Each row is a point. The window is the flat piece filled in between its corners: a triangle in 3 columns, a solid with four corners in 4, and so on. A path goes straight from each point to the next, and from the last back to the first. List the points from which the path goes on through the window.

Window:
[[  1  33  33   8]
 [ 66 -14 -26 -19]
 [-30 -42 -22 -30]
 [-17  11  -3  12]]
Path:
(1): [-33 -27 -27 -33]
(2): [ -2  40   7 -15]
(3): [-3 -2 38 36]
(4): [-14 -63   0  -4]
(5): [-24 -16 -26 -35]
(6): [-15  34 -23 -19]
(7): [-13  -2   6  21]
(8): [-12 -54  -7 -15]
Through the window after points: 2, 4, 6, 8

Window:
[[-51   7   0 -76  62  -4]
 [ -2 -31 -26  38  -5   0]
 [ 32 -27  -3  58  20 -10]
 [ 23 -36  14  25 -11   6]
 [ 16  42  -9  -3 -16 -10]
 [-36  32  16  -9  18   8]]
Path:
(1): [23 12 -6 51  4 33]
(2): [-14   4 -24 -32  28  55]
(3): [-24  -4   8 -26  46 -27]
(4): [-23  32  20 -20  18 -14]
(5): [ -9  31   0 -27  24  16]
(6): [ -5 -22 -19  14   7  17]
(7): [ -8 -19  -2  29   0 -56]
(8): [-14 -17  15  24 -31 -45]
Through the window after points: 2, 6

Window, 9 rows:
[[ -9 -28 -13 -18  34 -24  21 -46  -1]
 [ -8  55  -7 -56 -13  18 -14   9 -34]
 [ 55  67  21  18  15 -30  34  32  52]
 [-23  35 -61 -34   7  48 -24   8 -15]
 [ 22  12  16 -10  -4  34 -39  -4 -10]
 [-13 -79  -4 -53   9   5  31   9 -31]
 [-23 -16  22  36 -10  -5  19 -68  34]
 [-16  29  16   7  -8  13 -55  18 -13]
 [ 17  22 -32 -29 -24 -42  18 -19  17]]
Path:
(1): [ 28  11 -12  12 -12   8  -7  13 -56]
(2): [ 32  14 -24   6  -3 -14  42 -35 -50]
(3): [-17  -9  -3 -58  -1  -2   2  -3  35]
(4): [-27  12   1 -59  26 -22 -18  -5  39]
(5): [ 12   5 -15  -9  -5  -4  12 -24 -19]
(6): [  6 -22 -13  13 -11   1  26  -6 -20]
(7): [-26 -24  14 -33   9   1   6 -34  22]
(8): [ -4  14   4 -35   5  12 -25  13   6]
Through the window after points: 4, 6

Window:
[[-11 -42  13 -14  -7  17   1 -13 -44  -4  21]
 [ 20  25 -38   4 -42  35 -47  -8   5 -11  36]
 [ -3 -83  52  -4 -20  23 -11  76 -26  84   8]
 [-42 -37 -20 -55  28   9  -7  53 -11   1 -14]
 [ -8 -39 -32   5 -24 -27 -25  13  37  46  -6]
 [-31  25 -50  67  -2  -4 -23 -39  -2   7 -12]
 [  4  -6 -31  20 -33  -9   9  13 -23   8   0]
 [ 74 -58 -25  21 -41  36 -47  11 -39  25  18]
 [ 19 -38 -35 -46   6  42  15  19  -8  44   2]
 [-14   9  45  32  37 -14 -10  25  13  -8  30]
 [ 13  28  -6 -49  49 -12 -25  21 -30  52  46]]
Path:
(1): [ -1 -34 -43  -5   6  22  -3  27  -4  30  31]
(2): [-21 -47 -44  11 -27   6   0  29  12  11  41]
(3): [  3 -28 -16   5 -18   9 -15   8  -5  16 -24]
(4): [  9  -2  -3   0 -19  -2 -12   8 -17   9  -5]
(5): [ -6 -18 -32  30   7   4   2  31  -6  19  47]
(6): [-16 -14 -33  13  -2  24   0  23  -5  22  54]
(7): [ 27  -6 -16 -27  -6   0 -15  -3 -18  25 -37]
(8): [ 20  -1  12   4 -25   4 -35  12 -14  22 -12]
(9): [-17 -59 -39  28   7  -4 -16  22 -16   7  46]
(10): [ 21 -60 -47  17 -10  14   1  16 -29  26  47]
(11): [ 19  19  36 -19 -11  42 -41  22 -29   7 -24]
(12): [-10  -1   8 -33  10  -7 -34 -14  -3  15 -28]
(13): [-21  -6 -28  11  16   4   3  37  -5  21  35]
(14): [-18 -46  -8  19  -4  22 -19  39 -25  29  43]
(15): [  6 -28  17  -9 -20  10 -15  21  -9  43 -14]
(16): [ 16 -15 -13 -25 -10  28  -3  -1 -11  32 -16]
Through the window after points: 4, 6, 14, 16

Window (12 x 12):
[[ 46 -30  -7  -6   1   4  30  11   4   3   4  29]
 [-28 -37  13  -9  -6 -17 -48  44 -17 -15  49   9]
 [ 12  21  14 -40   0 -20  12  31  28 -17   2  -7]
 [ 17 -31   1   6  97   3  41  -4 -35 -30  -5  46]
 [ -3  43 -25  63  27 -18 -22 -36  85 -60   6 -15]
 [ 15   2 -42 -18  16 -12 -16  26   7 -44  -3  -3]
 [  8  22 -17 -28 -24 -49  57 -30 -22 -16  31  -8]
 [ 36  38  -5  27   3 -38 -12  10  -1  13 -21  18]
 [-98 -21   1  -4 -39 -15 -98 -29 -14  37  11  13]
 [ 18  12 -27  -1  12  -1  40  62   5  11  13  11]
 [  6  32  10 -30   3  33 -26  -1 -39 -27  18 -33]
 [ 14  10  12  37 -16   0   3  50 -16  -4 -63   0]]
Path:
(1): [ -3  36 -21  17 -19  13 -18  -1  -3 -31  -6  60]
(2): [ -1  -3  -9   5  25 -36  -3   4  21  -2  10 -33]
(3): [  0 -14 -20  -6  34 -33  -8 -11   3  -1  19 -52]
(4): [ -5  10   7 -17  -6   0   9  10 -16 -30  26  69]
(5): [ -1  43 -11   5 -21  -8  -4  -4   4 -30   8  22]
(6): [  4 -29 -13   5  28 -46   5 -10  11   4  13 -29]
(7): [ 22  -9 -25  -5  22  -6  21  42  13  17   2 -26]
(8): [  5  26 -12   2   0  -3  13  32  -5 -20  11  27]
Through the window after points: 1, 5, 7

Window (14 x 14):
[[ -8  -9  23 -43  -5 -12   6  39  -1 -27  49  33 -19 -32]
 [ 35 -22  62 -60  16 -19  11  -2 -12 -52  33   2 -58 -29]
 [-14   1  -2  22  -7 -11  34   8   7  33  89 -10 -33 -41]
 [-26 -33 -42 -22  24 -47  34  -8 -12  15 -30  11 -33 -35]
 [  9 -18 -30  16 -19   7  23  13 -24   0  22   8  60  23]
 [ 51 -18  39 -34  47  55 -23  22   4  -1 -45  -5  21 -18]
 [-42 -21  16  20  43  28  -3 -22  22  46 -17 -15  21  13]
 [-43  -8 -23 -16  14 -25  67  30  -5 -11  14 -31 -19 -20]
 [-26 -39 -42 -23 -46  30  31 -16  45  11 -14 -25  -6   6]
 [ 11  53  22  -1   1  15  13 -47  13  20  -6  31 -14  11]
 [ 36 -15  61 -18 -24 -36   2  33  49  38 -29 -20 -22  11]
 [ -6   5 -20  16  20 -46 -32  13  55  56  -1 -48  -5  15]
 [ 21 -28   2  12 -31  29  13   0  48 -59   1  23 -22 -15]
 [ 21 -37  28 -13 -45   0 -53  35   5 -52 -33 -21 -49 -46]]
Path:
(1): [ 10 -21  -2   5  -6  16  13  18  12 -16   4  15 -36   0]
(2): [  6 -10  31 -14 -15   2   2 -31  52 -26   7 -16  23 -48]
(3): [ -4  -5  38 -37  -4 -22  10 -18  41  -6  -4 -33  16 -60]
(4): [ 10 -19  15 -15  11   0  -4  31  12   0  -2  14 -61   0]
(5): [ -1 -36 -45   3  15 -11   8   7  -1  20  -8   3 -67  22]
(6): [ -6  -6  23 -14  -4 -10  26 -19  22 -10 -25 -16  42 -53]
(7): [ 15  -8  28 -34 -25 -27  11  -3  23  -8   3  -6   4 -45]
(8): [ 16 -13   3 -13   2  -5   9  28   4  -1   6   4 -35   3]
(9): [ 10 -32  15  13   7  29  -7  63  39  23  -1  -6 -44  61]
(10): [  1 -15  13 -11 -12 -10   3  -8  25   1 -12 -13  -5 -24]
(11): [  7 -12  13  -3 -22 -29  24 -14  43  -2 -23 -32  36 -58]
(12): [ -1 -22  -4  -8  -7  19   0  17  17   3 -10   0 -24   6]
Through the window after points: 1, 9

Window, 14 rows:
[[  0  23 -29  35   8  31 -52 -58 -23   4  24 -81  10  -1]
 [ 44 -12 -20  38  -8  75  20 -56 -25  -6  15 -26   6   0]
 [-15   6 -24   9 -13 -27  46  74 -49 -35 -24  -3 -29  23]
 [  4  -7  -2 -29   8  57  -8 -35 -21  32 -12 -37  -7   8]
 [-28  20  -9  12 -53  33 -67  -8   8 -26  10 -10  52   1]
 [-11 -31 -17  13 -24 -31  32  54   3  14  31  15 -41  50]
 [ 22  56  -3 -13   0 -30  43  72   0   8  29  25 -36  22]
 [-15  34 -49  22  -2 -25   5   8   4  11 -30  14  26  34]
 [  5  -9  22  36 -12  37  10 -67  -7  23  -2 -75  36 -41]
 [ -5  -1  25  26  33  41 -32 -54 -29  -6  23 -37  64  18]
 [ 49  -2  -5 -14 -24 -57  25  30 -14 -21 -16   3 -32  44]
 [-62  23 -36  -9 -10 -40 -38 -15   4 -51  21  44  13 -14]
 [-18  18 -55 -15 -25 -29 -27  -1 -44   2  30   1  64  -8]
 [ 46 -25 -30  -8  28   1  45  54  20 -10  -2 -35 -15  13]]
Path:
(1): [ 10  -7  -6  14  -5  18 -37   5  -9   8   3   5 -20 -30]
(2): [ -2  14 -12   0  -5  -5  35  -2 -22 -19  21 -40  37  34]
(3): [  9  17 -33 -28 -10  14  52  -6   1 -27  15 -68   7  52]
(4): [ 10   7  -4  21   1   3 -11  -1 -12   1   1 -11 -10   2]
(5): [ -2  -8  -9  14   3  -6  -3  29 -18   9  10  10 -15   9]
(6): [  2  22 -16 -18 -31   1  39  10   7  -6  19 -27  -4  44]
(7): [-11  10 -29  -3 -13  -5  33   3  -3  -7  12 -18  -9  25]
(8): [  7 -21   1  21 -11 -32 -24  39 -10   3  16  34 -10  23]
(9): [  1   5 -12  28 -14  -4 -17  12  -8  -8   6  -5  10  -4]
(10): [ -2  17 -39 -24 -13   2  21  -6 -23 -34  16 -32  24  48]
(11): [-24  49  -4   3 -48  20  41 -25   6 -31  17 -60  23  18]
(12): [-11  -3 -12  15   4   1 -32 -15 -30   7  -2   2  10  -2]
(13): [ 39   9 -41  61  23  -2 -32  43   7  20   5  31 -22  -9]
(14): [  1  -9 -19 -19  -1  -9  34  22  -3 -24   2 -28   0  18]
(15): [  5   3 -23 -50  -1   1  48 -25   6 -17  36 -41  -3  48]
(16): [  4   8   6  51 -11 -13 -25  37 -26   2 -25  36  16 -14]
Through the window after points: 5, 7, 13

Window (14 x 14):
[[ 22  -1  -4  17  38  34  27  35  32 -48  33  -3   2 -29]
 [ -1 -21  14  35 -20  23   0   5  58  -1  39  17  20  12]
 [-18  58  35  34   8 -65   8 -24  53   9  30   9  -4   4]
 [ 39  -1  10  41  18  13  15 -26  24 -24  14   7   0  38]
 [-20  19  16  13   6  20   9 -14   8 -38  49  25 -22  10]
 [-27  13 -62  26 -20 -56 -13   5 -50 -28 -15   0 -23 -29]
 [-18  36 -52 -57  15  -1  29  62 -22   5   0 -33 -25  18]
 [ 39   9  33  23  -9   4 -49   8   2 -13  50 -19   8  20]
 [-22   8  15 -80  53 -44  -6  50 -52  25 -19   8  26   7]
 [ 28  27  43   4  -4  30  36   6  22   2   5  23 -11 -21]
 [ -4   0  55 -39   0 -80   0  40 -13 -19 -18  11 -19  23]
 [-24  29 -34 -17  15  13 -39  35 -17 -38 -45 -22 -17   6]
 [ -9  37  57  43 -12 -32  17  18 -10 -28   6  11  28  28]
 [-27  -7 -28 -18  57  26  15  80 -39  16 -20 -17 -54 -10]]
Path:
(1): [-16 -10   4   9  10   6  11  -5  15 -10  -8 -56   1  -9]
(2): [-19  -6 -10  -7   8 -26   8 -18  -6 -32   9 -36  -7  11]
(3): [13 25  5 22 15 -6 -7 35  3 -6 12 15 -5 21]
(4): [ 12  11   3   5  23 -16 -24  34   3  -5  21  50   5  26]
(5): [  8  10  28   5  11  16  26  -5  15 -16   6 -25  -5  10]
(6): [ -3 -17  15  -6 -22   9   8  -1 -15 -10  19 -46   0   3]
(7): [  2  32 -21   2  46   2  -8  58  -3 -29 -10  49 -14  10]
(8): [ 22  40   0 -21  23 -10   1  58  -6 -32  35  64   4  11]
Through the window after points: none

Window:
[[-42  35 -11  11  -9   4  38  -1  27  42 -20  35  42  12]
 [-41  32 -34  50  -6  40  38 -24  25   7   9 -24 -16  -8]
 [-73  48   7 -36  -2   9   2 -55  10  -1  11 -15  12  19]
 [-47  36  10  12  46 -15  31 -25  53  36  41  -1 -12  24]
 [ 17 -26  53  19  -1 -17  -3  61 -44 -50   7  17   8  32]
 [-38  73 -17  19  37  10   3  26 -22  31  -8  -9  -9  12]
 [ 44 -20   5 -39  -8 -35 -11  13 -34 -12   2  36 -39   4]
 [ 23 -19 -19  13 -12 -58  -9  52 -55 -11  48 -16  33  -3]
 [ 81 -16  -5  -6  24 -20 -40  27 -21 -43   5   2  37  33]
 [ 50  16   4  15 -23 -82  -2  64 -10 -49 -17 -35   4  11]
 [ 20 -42  30 -18  13 -23 -53  54  -2 -15 -11  -4  11 -32]
 [-54   8  -5  30  16 -18  10 -64  -2  53 -26 -30  -7  41]
 [-42  30  -1 -21  24  28  76 -27  11  54  -6 -54   6  21]
 [ 27 -30   9 -13  49 -57   0  20 -44 -67 -16  26  19 -28]]
Path:
(1): [-41 -15 -50 -18  12 -21 -13  32  30 -42  -4   0 -10  32]
(2): [ 58  33  49  38  13 -12  27 -11 -55  17  19  -5  30  -1]
(3): [ 20  20  14  -3  -4 -10   7  -2 -18   9  11  -4  16 -19]
(4): [ -8  -6  -9  -2   2 -27   4  19 -13  -7   1  11  -5  25]
(5): [  3  -8 -43   7   0 -39   9  49   9 -27 -14   1  -4  28]
(6): [ 38  40  55   9   5 -36 -12   5 -36  -4  16 -31  28 -10]
(7): [ 13  34  53  11   0 -26   7 -30 -26  -2  21  -2   9 -15]
(8): [-15  -1 -18  -2  27 -14   2  19   0  -7   0 -12   0  22]
(9): [-17 -17 -31 -10  14 -11  -6  14  17 -14  -7  -3 -23   9]
(10): [  4  27  32  31  12  -9  15   2 -26  -2  11  -9  36 -20]
(11): [  2  23  33  -6  25   3   2 -19  -1   8  12  -4  15 -11]
(12): [ -6 -33 -39 -11  11 -18 -11  34 -19 -16 -10  10   5  30]
(13): [-37  -3 -38 -25  17  -1  14 -11  -1   1  -3 -21  -1  54]
(14): [ 22  18  34  -6   4 -14  32   5 -16  27   2  -3  -9 -22]
(15): [ 17  50  19  16  -1  14  29  -8 -53  12   7   5  -3 -15]
(16): [-21   1 -20  -7  11 -47  14  19  22  -9  -1 -30   6  40]
Through the window after points: 3, 5, 9, 13

Window, 14 rows:
[[  1  17  11 -12  19 -34 -12  -5 -37 -23 -27 -21  52   2]
 [-12  33  15 -35   9 -20  12  34 -13 -23 -52   0   4 -12]
 [ 23  -9 -31   9 -18  29  11 -41 -21 -44  11  15 -37 -33]
 [ 48 -21  -3 -11   5  27   9   4 -29  -7  50   8 -45 -27]
 [ 29  -6 -23  16   9  80  31  10  25 -61  -9 -50  24  64]
 [ 25  16  -9  30  17  31 -34   1   3 -19  25  27 -29 -23]
 [ -8  -3  32   6  27  -8   4   1 -32  16 -67  -8  22 -38]
 [  0 -53   3   0 -13  17  -9 -22   2 -50 -22 -44 -39  69]
 [  3  -5 -48  20 -18  31   6 -10 -17   5  22 -19 -40  20]
 [-15  -7  15  15  22 -60  25  39  -2 -29 -45 -20  33 -27]
 [ 29  -4  12  25 -51  32   0  -2   3 -45 -22 -72  -9  44]
 [ 26 -17  -9  27 -28  33  12   2 -38 -15  39  66 -36   1]
 [ -6 -19   6 -29 -10 -26  -8  23  18  -6 -51 -10  53 -19]
 [-12  11  40 -11   6 -39  27 -19  17   3 -27  -6  20  -6]]
Path:
(1): [ 55  -2  13 -14  -2 -12  17   9 -21 -10 -56  -2  10   9]
(2): [73  3 -6 19  0  9  1  7 -1  4 -4 -5  6 19]
(3): [-10 -13   0   5   0  14  13  -7  -8 -40  -9 -25   5   7]
(4): [-44   1   2   7 -33  16 -20  -6 -42 -68  13 -42   6 -14]
(5): [ 62  -5  -7  14   0  10  21   1  12  15 -28 -11 -11  40]
(6): [ 78 -33 -42   3  -4 -12   3  11  17 -10 -33  23 -15 -30]
(7): [-22   9  29   2  -1  -2   5  -5 -24 -15  -4 -15  -1  -1]
(8): [-20  -4  25 -18 -19  31 -12  20 -40 -38   8  -7  19 -19]
(9): [ 43  -2 -32  28  23 -33  24 -40   8  -3 -45   4 -18  -8]
(10): [ 50   5 -16  41  -1  27  21   2  10 -15 -25  -5   4  46]
(11): [-30 -23  -2 -35   7  49   9   9  -2 -70   3 -61   8  13]
(12): [-49   4 -17  20  -9  59 -16 -15  16 -45  51 -23 -23  19]
Through the window after points: 4, 8, 10
